Each wall is flat, endless, passes through zero and stands at right angles to its row. A trip goes straight from one point to another. List the walls that it crosses, first one first.

Walls:
(1): [0.54 0.77]
(2): [0.29 0.85]
(3): [ 0.42 -0.13]
(4): [-0.75 -0.64]
(5): [0.53 0.61]
(6): [-0.39  0.02]
(7): [0.06 0.11]
(8): [ 0.02 -0.95]
(9): [0.58 0.20]
Trips:
[-0.33 -0.40] to [ 0.28 -0.66] -> 3, 6, 9
[-0.41  0.01] to [-0.51 -0.58] -> 8
[-0.53  0.10] to [-0.47 -0.07] -> 8

Walls:
(1): [ 0.36 -0.06  0.04 -0.95]
(2): [-0.22  0.06 -0.59 -0.28]
(3): [ 0.28  0.12 -0.69  0.78]
(4): [-0.11 -0.18  0.75 -0.25]
(5): [-0.04 -0.30 -0.36 -0.37]
(6): [ 0.40 -0.12 -0.89 -0.21]
(7): [ 0.34  0.14 -0.31 -0.66]
Trips:
[ 0.69 -0.07  0.24 -0.21] to [-0.29  0.59 -0.22 -0.75] -> 5, 2, 4
[ 0.41 -0.65 -0.15 -0.46] to [ 0.34  0.49 -0.44  0.59] -> 4, 3, 1, 5, 7
[-0.29  1.23 -0.66 -0.53] to [ 0.41  0.33 -0.01  0.40] -> 5, 1, 2, 7
[-0.27 -0.64 -0.20 -0.23] to [ 0.98  0.16 -0.22 -0.52] -> 4, 3
[ 0.15  0.11 -0.10  0.33] to [ 0.23 -0.01 -0.40  0.03] -> 2, 7, 5, 1
[ 0.46 -0.23  0.29  0.24] to [ 0.09  0.08 -0.07  0.70] -> 4

Walls:
(1): [ 0.54 -0.88  0.37 -0.39  0.43  0.62 -0.13  1.02 -0.68]
(2): [ 0.86 -0.07 -0.76  0.20  0.25  0.43 -0.09  0.29 -0.05]
(3): [ 0.62 -0.06  0.22  0.37 -0.43  0.48 -0.24 -0.61  0.28]
(4): [-0.14  0.02 -0.13 -0.09  0.07  0.46  0.38 -0.35  0.09]
(5): [ 0.48  0.15  0.07 -0.31  0.67 -0.35  0.19  0.73  0.08]
Trips:
[ 0.15 -1.18  0.31 -0.45  0.37 -0.09 -0.13  0.29 -0.27] to [-0.02  0.30 -0.46 -0.14 -0.05 -1.27 -0.95 -0.44 -0.40] -> 2, 1, 5
[ 0.42 -0.32  0.04  0.02  0.30  0.78 -0.10  0.45  0.18] to [-0.15  0.10 -0.18  0.61  0.00  0.28  0.60 -0.85 -0.62] -> 5, 1, 2
[ 0.41  0.26  0.87  0.30 -0.67 -0.21  0.00 -0.15 -0.37] to [-0.06 -0.48 -0.13  0.10 -0.83 -0.86 -0.03 -0.45  0.02] -> none
[-0.30 -0.45  0.34 -0.05 -0.17  0.23 -0.16 -1.13  0.39] to [-0.20  0.14  0.09 -0.55  0.20 -0.45 -0.15 -0.51 -0.53] -> 3, 4
[-0.09  0.20  0.69  0.51  1.03 -0.19 -0.04  0.22 -0.28] to [ 0.21  0.64  0.09  0.13 -0.12  0.21  0.03 -0.34  0.33] -> 1, 3, 4, 5, 2
[-0.20  0.37 -0.08 -0.17 -0.81  0.10 -0.33 -0.69 -0.54] to [ 0.39 -0.17  0.39 -0.16  0.24  0.05 -0.17 -0.18 -0.10] -> 1, 4, 5, 2

Walls:
(1): [ 0.80 -0.38  0.27  0.15 -0.16 -0.16 -0.66  0.60 -0.42  0.16  1.21  0.29]
(2): [ 0.06 -0.13  0.25 -0.53 -0.06  0.09 -0.24  0.22  0.34 -0.24  0.37 -0.58]
(3): [ 0.84 -0.02 -0.21  0.22 -0.18 -0.46  0.16 -0.04 -0.98  0.12 -0.36 -0.34]
(4): [ 0.33 -0.87 -0.57  0.80 -0.53 -0.49 -0.62  0.09  0.22 -0.19 -0.01 -0.47]
(5): [-0.32 -0.09  0.22  0.33 -0.67  0.02  0.08 -0.76 -0.43 -0.45 -0.59 -0.24]
(6): [ 0.37 -0.35 -0.61  0.38 -0.96  0.32 -0.57  0.21 -0.15 -0.20  0.28 -0.19]
(7): [-0.32  0.04 -0.14 -0.79  0.43  0.35 -0.14 -0.87 -0.93 -0.33  0.69  0.17]
Trips:
[ 0.19  0.30  0.91 -0.86 -0.32 -0.29  0.06  0.07 -0.37  0.07  0.86 -0.84] to [ 0.56 -0.06  0.23  0.64 -0.39  0.01 -0.37 -0.57 -0.13 -0.34 -0.42  0.31] -> 5, 6, 4, 2, 7
[ 0.10 -0.40  0.50 -0.36 -0.06  0.17 -0.48  0.56 -0.68 -0.54  0.66  0.22] to [ 0.17  0.18 -0.36 -0.02 -0.50 -0.24  0.00 -0.06  0.40  0.24  0.13  0.67] -> 3, 4, 2, 7
[-0.17 -0.03  0.42  0.29 -0.35 -0.08 -0.78 -0.11  0.09 -0.38 -0.56  0.30] to [-0.23 -0.25 -0.32 -0.18  0.23  0.27 -0.83  0.43 -0.21 -0.86  0.55  0.79] -> 1, 7, 2, 5
[ 0.42 -0.57  0.23  0.06 -0.25 -0.03 -0.46 -0.07 -0.14  0.73  0.41 -0.42] to [ 0.38  0.65  0.24  0.50  0.38  0.15  0.58  0.19  0.40 -0.33 -0.02 -0.11] -> 6, 4, 1, 2, 3
[-0.20 -0.28  0.81  0.21  0.35 -0.01 -0.40 -0.41  0.01  0.29 -0.18 -0.09] to [-1.04  0.67 -0.12 -0.31 -0.23  0.20 -0.59  0.48  0.59 -0.82 -0.29 -0.08] -> 7, 6

Walls:
(1): [-0.23 -0.39  0.28 -0.48 -0.17  0.26  0.52 -0.09  0.90  0.29 -0.08 -0.19
  0.96  0.52  0.57  0.19  0.32 -0.09]
(2): [-0.43  0.10  0.34  0.59  0.31 -0.28 -0.05  0.42 -0.09 -0.24 -0.40 -0.66
  0.10 -0.64 -0.11  0.74 -0.22  0.00]
(3): [-0.18  0.51 -0.17 -0.73 -0.48  0.31 -0.76 -0.31  0.36 -0.93 -0.43 -0.32
 -0.05 -0.17 -0.50 -0.17  0.73  0.06]
(4): [-0.34 -0.09 -0.36  0.19  0.17 -0.75  0.38 -0.19  0.25 -0.07 -0.29  0.17
 -0.26  0.25 -0.13 -0.15  0.19  0.21]
(5): [-0.51  0.22  0.30  0.02  0.14  0.40 -0.23 -0.34 -0.41 -0.07  0.52 -0.32
  0.14 -0.19  0.09 -0.63 -0.01 -0.30]
(6): [-0.37 -0.11 -0.51  0.90  0.17  0.05  0.01  0.00 -0.36 -0.36  0.39 -0.13
 -0.11 -0.29  0.18 -0.20  0.23 -0.36]
Trips:
[-0.07 -0.17 -0.68  0.29 -0.18 -0.41 -0.11  1.27  0.20  0.56  0.12 -0.03
 -0.25 -0.71  0.44 -0.21 -0.83 -0.18] to [-0.25 -0.16 -0.79 -0.33  0.28  0.65  0.53 -0.94  0.45  0.21 -1.40  1.09
 -0.42  0.47 -0.51  0.41  0.02  0.54] -> 4, 6, 2, 1, 3
[-0.16 -0.21 -0.03  0.02 -0.32  0.24 -0.76  0.51  0.02 -0.78  0.23 -0.12
 -0.24  0.42  0.09  0.00  0.34 -0.74] to [-0.27 -0.63  0.10  0.37  0.00 -0.21 -0.64 -0.01 -0.01 -0.31 -0.12  0.09
  1.00 -0.03 -1.13 -0.33  0.02  0.11] -> 2, 4
[-0.61  0.30  0.12 -0.30  0.34 -0.14  0.52 -0.42 -0.33 -0.16 -0.06  0.12
 -0.30 -0.27  0.01  0.14  0.82  0.75] to [-0.36 -0.17  0.32  0.86  1.03  0.02  0.02 -0.32 -0.79 -0.01 -0.19  0.05
 -0.35  0.38 -0.60  0.53 -0.70 -0.47] -> 3
[-0.13  0.55 -0.65  0.91  1.13  0.31 -0.47  1.09 -0.06 -0.15  0.28 -0.33
  1.04  0.37  0.37 -0.28 -0.39 -0.04] to [ 0.09 -0.39  0.39 -0.40 -0.15  0.74 -1.01 -0.19  0.63  0.27 -0.58  0.09
  0.46  0.31 -0.47 -0.10 -0.18  0.66] -> 1, 3, 6, 2, 5
[-0.03  0.28  0.41  0.24  0.23 -0.13  0.22  0.07 -0.62 -0.07  0.06 -0.34
  0.69  0.20  0.23  0.09  0.56  0.37] to [ 0.06  0.10 -1.20 -1.03  0.07  1.27 -0.39  0.58 -0.64  0.12 -0.26  0.29
 -0.55 -0.30  0.36 -0.46 -0.12 -0.14] -> 3, 2, 1
